Each row of a before or after table is a point. The points were changed in one or more steps. Then noise was added and the rows were shuffled. The steps act on how far a point lies along the listed directions, d1 being the first. What was done? A step turns or swaps two directions, mirrors them in a line or flattens them onto one, adds a multiple of one to another, or multiplies one. Angles are multiples of 10 degrees, from the lower direction toward the higher: turns from -170 to 170, lines from 10 to 170 but not 90. Use the fewest steps. Two steps may share a direction if one is a turn and the other turns, adds or multiplies; they go together, in the order done. Otherwise the lowest direction goes first.

Directions:
(1): [  7.6 -14.9 -18.6]
(2): [ -6.3  17.6 -16.7]
(3): [23.0  9.7  1.6]
Before (9 x 3):
[[ 5.4 -2.9  1.5]
 [ 4.8  1.1  7.7]
 [-0.5  8.0  0.5]
 [ 0.5 -8.3 -2.6]
 [ 6.0 -2.2  2.7]
 [-0.2  2.0 -1.1]
 [-1.3  0.1 -8.3]
 [ 0.8 -0.6  1.2]
 [-4.0  2.0 -6.2]]
After:
[[-0.8 -7.4  1.8]
 [ 3.2  7.3 -4.6]
 [ 0.2 -6.1  5.3]
 [-5.0  2.5  6.9]
 [ 4.8 -4.1 -4.9]
 [ 1.7  5.5  2.6]
 [ 2.2  6.1  1.1]
 [ 0.2  1.4 -0.4]
 [ 1.4 -1.7 -0.1]]
Steps: turn d1 and d2 by -140 degrees

Directions:
(1): [-14.4   9.5 -19.2  22.5 -16.9   5.0   7.0 -18.6  -0.9]
(2): [-17.5  -5.1 -11.2 -21.3 -22.5 -11.2   0.7  14.9 -10.5]
(3): [ 22.1 -10.9 -32.1  -8.1   1.7  -0.8  -2.4  -2.5  12.7]
(4): [-18.6  -7.4   2.2 -19.5   5.9  22.1   8.5 -12.4  18.7]
(5): [ -1.7  19.1   5.2  -6.3  -9.7 -12.4 -24.9  -7.1  23.0]
(6): [ 8.4 29.6 -5.5 -5.5 -3.0 20.7  8.2 19.1  0.5]
Before (12 x 9):
[[-2.9 -6.2  2.8 -5.0  8.9 -0.7  0.8 -1.4  0.6]
 [ 0.0  5.1 -6.1  4.9 -2.2  0.5 -0.6 -3.3  5.8]
 [ 1.3 -5.7  0.0  0.9  6.8  5.9  4.8 -3.9  2.9]
 [-1.4 -6.3 -2.9 -3.9  2.8  3.8  0.2 -3.1  3.8]
 [-4.4 -7.1  7.0 -3.3  1.6  3.9  5.8 -2.1  3.7]
 [ 2.0  3.5 -1.0  4.8 -5.2 -6.8 -3.4 -0.9  2.9]
 [-4.5  7.4  0.3  5.0 -5.8 -1.3 -4.8 -5.4  3.8]
 [-2.8  4.0 -1.5  6.2 -0.1  2.4 -0.6 -1.5 -0.7]
 [ 1.4 -2.7  5.5 -2.6  8.1  3.4  2.9 -0.4  4.1]
 [-5.3 -2.4  1.0  6.2 -4.5 -5.8 -3.6 -5.7  3.8]
 [-2.5 13.4 -7.9  1.7 -8.6 -0.5 -5.2 -2.0  1.4]
 [-2.8 -9.3  3.2 -1.7  3.3  1.3  5.1 -0.1 -3.8]]
After:
[[  2.4  -0.4   4.9   5.0   1.7  -3.4  -4.6  -2.2   5.0]
 [ -0.1 -13.6  -3.3   1.2   0.7  -5.3   2.6  -1.5  -5.4]
 [  1.9   3.5   0.5   6.1   4.1   2.0  -1.4  -0.6   0.4]
 [  6.3  17.5   6.9  -2.0   5.8   7.8  -5.7   1.9   6.4]
 [  1.4   6.9   1.6   2.5   4.0   5.2   0.1  -1.1   8.1]
 [  6.0  10.7   3.2   4.1   1.3   0.9  -6.1  -0.4   5.7]
 [ -1.1   7.2   7.8   1.3  -0.8   0.4  -0.9   0.1   5.0]
 [ -1.5  -3.0 -10.2   1.3  -5.2  -2.7   3.5  -2.1  -0.3]
 [ -3.5  -7.4  -9.0  -2.0   0.3  -6.2   0.6  -2.3  -2.5]
 [  5.6  -9.5  -7.3   1.7  -3.5  -5.7   2.4  -0.5   0.6]
 [ -0.7  -8.2  -8.1   3.2   0.1   0.8   4.4  -5.7   0.6]
 [  0.1  -7.4  -6.3  -2.9   1.3   1.4  -0.5  -3.5   2.8]]
Steps: mirror d1 and d2 in the line at 130 degrees; swap d3 and d4; add 0.7 times d5 to d6

Directions:
(1): [  7.1   4.1 -14.6  -1.9   5.1 -12.1  -7.0  -9.6   5.1  10.5 -22.4 -15.7
 -21.6  31.3]
(2): [  9.0   5.5  17.7   7.0 -10.0 -16.4  -4.6  20.3 -18.6  -4.3   2.9  -5.7
 -32.9 -12.6]
(3): [-23.4   5.9 -12.7   2.7 -15.4 -11.4  13.3   6.8 -12.5  21.3  26.4  -7.7
   3.6  14.3]
Before:
[[  2.5   1.7   4.8  -2.1  -0.1  -3.8  -3.7   4.9  -3.2   1.1   1.8   0.8
   -4.4  -2.7]
 [ -2.8  -1.2   3.5  -0.6  -2.8  -1.8   0.9   4.9  -7.0   3.0   9.0   0.7
   -1.4  -5.7]
 [  3.3  -3.4  -1.6  -1.4   2.4   3.5   0.2  -1.7   4.8  -2.2  -3.0   4.1
    8.0  -1.5]
 [ -0.6   0.7  -3.0  -0.2   4.6  -3.7  -4.2  -4.8   3.1  -1.1  -3.3  -0.7
   -1.6   2.7]
 [ -1.2   3.7  -3.1   2.9  -2.7  -4.1  -2.4  -0.7  -1.7   3.8  -1.9  -3.0
   -8.8   6.1]
 [ 10.3  -0.5   3.4  -2.2   8.2   4.4  -6.0  -6.4   8.9  -7.8 -15.3   3.9
    3.6   0.6]
 [  6.1   1.6   5.4  -0.3   2.6  -2.3   0.2   3.0  -0.2  -4.4  -3.9   0.4
   -5.3  -6.7]
 [ -3.0  -2.8  -8.4   0.0   0.0   1.5   2.1  -5.5   2.0   5.7  -0.6   0.8
    6.5  13.7]]
After (8 x 14):
[[ -0.1   0.8   3.0   1.5   1.7  -4.5  -3.8   0.9  -1.4  -3.8   1.7   1.2
   -3.7  -5.5]
 [  3.6  -3.4   1.7  -0.6   0.8   3.0   0.4   1.4   2.3  -3.7  -0.5   5.0
    6.7  -5.9]
 [  5.9   1.4  -1.0  -1.9   5.5  -1.5  -0.4  -2.8   4.4  -1.5  -9.0  -1.7
   -3.2   2.2]
 [ 10.7  -0.1  11.7   0.1   4.6   3.2  -5.4   1.1   2.7 -11.5  -8.7   6.5
    0.7 -10.5]
 [  2.1   1.6  -1.7  -3.8   2.8  -2.7  -4.1  -1.2   1.6   4.1  -3.3  -1.2
   -2.0   6.0]
 [ -1.0   3.9   0.1   3.8  -4.3  -4.6  -2.3   2.4  -4.1   2.3   0.7  -2.0
  -10.0   1.6]
 [ -2.3  -2.2   5.4   3.7  -6.8  -0.2   3.2   7.2  -8.2  -0.6  10.5   5.2
    1.5  -5.2]
 [ -3.5  -1.5  -6.6  -3.5   2.0  -0.4   0.0  -4.6   0.7   7.5   1.0  -2.5
    2.0   8.1]]
Steps: swap d1 and d2
